Each row of a before or after table is a point. One or more steps were done to the points. Then noise was added and the rows were shuffled. The steps act on columns, c1 being the first. Write out the steps. A step turns or swaps two columns, mirrors them in a line or flattens them onto one, adds a multiple of one to another, or multiplies or shifts one. Angles are multiples of 10 degrees, from the lower column toward the higher: turns from -170 to 170, lines from 10 to 170 but not 90. Use the fewest steps. Two steps may share a column if one is a turn and the other turns, adds or multiplies; they go together, in the order done. Otherwise the lowest column goes first.
(in the rows, 128 means zero)

Before (8 x 3):
[[ 91 145 126]
 [105 156  45]
 [101 150  68]
 [198 176  89]
 [218 172  77]
 [ 74  98 118]
 [ 78 116 107]
 [100 106  84]]
After:
[[182 130 108]
 [ 51  92  88]
 [144 100  71]
 [167 147  80]
 [160 107 123]
 [139  99  48]
 [185 149 112]
 [ 33  97  83]]
Steps: turn c1 and c2 by 170 degrees

Before:
[[ 49 142  83 117]
 [117 136 145 126]
 [112 178 124 150]
 [132  73 171 161]
 [112  95 140 128]
 [152 132 135 159]
 [ 20 180 145  30]
 [109 107 149 221]
 [152 186  79 151]
 [ 43 105  77 154]]
After, 10 rows:
[[114 144 136 137]
 [115 141  95 140]
 [110 125 176 161]
 [ 20 146 181 107]
 [135 168  74 158]
 [ 41  76 105 214]
 [151 134 131 142]
 [ 47  82 146 173]
 [107 148 106 229]
 [148  79 188 132]]
Steps: add -0.7 times c1 to c4; swap c2 and c3

Before, 11 rows:
[[ 96 136 103 154 123 151 104 157]
 [158 156 128 139 122 101 179 136]
 [162 128 163 119 104 112 123 144]
 [ 77  94  92 108 157  91 141 117]
 [110  72 158 125 136 123 112 102]
 [ 88 146 101 160 104 100 114 104]
 [101  78 149 126 166 162 103 110]
 [113 128  98 108  96 149 174  83]
 [121 109 147 126  84 135 185 111]
 [137  97 115 116  88 163 117 148]
 [159 146  75 199 150 134 150 150]]
After (11 x 8):
[[112 137  96 110 111 150 217  99]
 [119 113 147 124 100 134 251 112]
 [163 124 162 117  86 112 174 141]
 [ 73  98  94 108 184  90  78 108]
 [ 98  84 148 126 168 161  37 100]
 [156 152 128 136 159 101 170 145]
 [110  81 158 126 128 122 102  91]
 [133  92 117 117  55 163 199 130]
 [158 140  76 198 181 135 103 148]
 [ 86 150 103 161  81 100 170 119]
 [ 95 127 103 155  99 152 120 151]]
Steps: multiply c8 by 0.7; turn c2 and c8 by 20 degrees; multiply c5 by 2.5; turn c5 and c7 by -50 degrees

Before:
[[ 99 109  88 101 221 134 124 111 114]
 [ 78 136  88  96 182 154 142  33 195]
 [147 182 119 133  96 100 141 140  58]
 [113  86 132  92 111  85 147  98 185]
 [ 70  71 103 124 172 192  97  99 182]
 [ 84 125  97 163  87  78 216 162  61]
 [134 144 153 209  91  78 177 143  44]
 [ 92  39 118  78 181 116 127  51 157]
 [162 122  69 174  82  97 118  93  47]
 [ 40 127 122  76 186 154  65  82 144]
 [164 153 138 166 139 121 155 129  81]
 [ 78  47 142  91 126 180 185  68  69]
 [106 123  94  72 155 164 143 146 152]]
After:
[[164 126 157  74 106  45 154 100 200]
 [159 133  94 153  72 202 166 146 129]
 [135  77  86 145 112 189 188 204  49]
 [143 165 117 184  96 169 137 237  80]
 [154 158 102 114 135 207 121 182  54]
 [193 105 120 167 111 195  71 163  68]
 [197 169 143 144 167 179 171 220 154]
 [143 117  69  87 133  60 177 158 212]
 [111 148 129 174 128  90 148 173  76]
 [204 152  98 108 123  59 251  99 163]
 [120 104 143  88 109 110 145 115 182]
 [149  85 117 134 135  90 146  87 197]
 [131 141  92 165 139 183 176 118  96]]
Steps: turn c1 and c9 by 150 degrees; turn c2 and c8 by -150 degrees; add -1 times c3 to c7; turn c4 and c6 by 160 degrees; turn c5 and c6 by 140 degrees

Before:
[[108 121  86 116  81 147 169  92 199  85  95 132]
 [180 154 100  41  92  86 139 172 117 154 180 107]
 [105  73 108 101 185 198 153  80 116  84  75 116]
 [204 170  77 142 149 196 114 154 148  56 118  84]
 [170 174 117 123 169 196 148 109 159 123 137  73]
 [ 86 123 174 140 108  89 159 184 206 151 159 183]
 [ 90 103  56  74 180 118 114  79 185 154 162 113]
 [172 130 139  34  85 208 120 167 126  51 132 111]
 [ 96 176 132 102 111  86 123 151 188 118 121 105]
 [111  64 156  63 105 122 109 176 145 172 147  75]]
After, 10 rows:
[[171  87 130 128 167 195  64 149 123 162 127 191]
 [ 92 133 106 195 181 118 131 213 138  96  94 172]
 [183  78  78 195  92  89  42 115  68 126  82 141]
 [113 156 114 178 102 128 161  69  85  51 105 182]
 [105 218 142 142 180 196 110 178  99 122 186 128]
 [173 191 110 204  84 206 148  92  71 187 117 145]
 [ 83 113 124 164 114  90   4  56 218 108 110 120]
 [ 96  88 118 174 110  88 150 112 149 167 133 177]
 [110 171 117 170  83 150  48 180 179 157 173 158]
 [199 144  71 115 148 193 174 140 129 210 137 174]]
Steps: turn c2 and c10 by 140 degrees; multiply c2 by 1.3; mirror c3 and c8 in the line at 160 degrees; turn c9 and c12 by 150 degrees; turn c4 and c9 by 150 degrees; turn c7 and c11 by 160 degrees; multiply c7 by 3
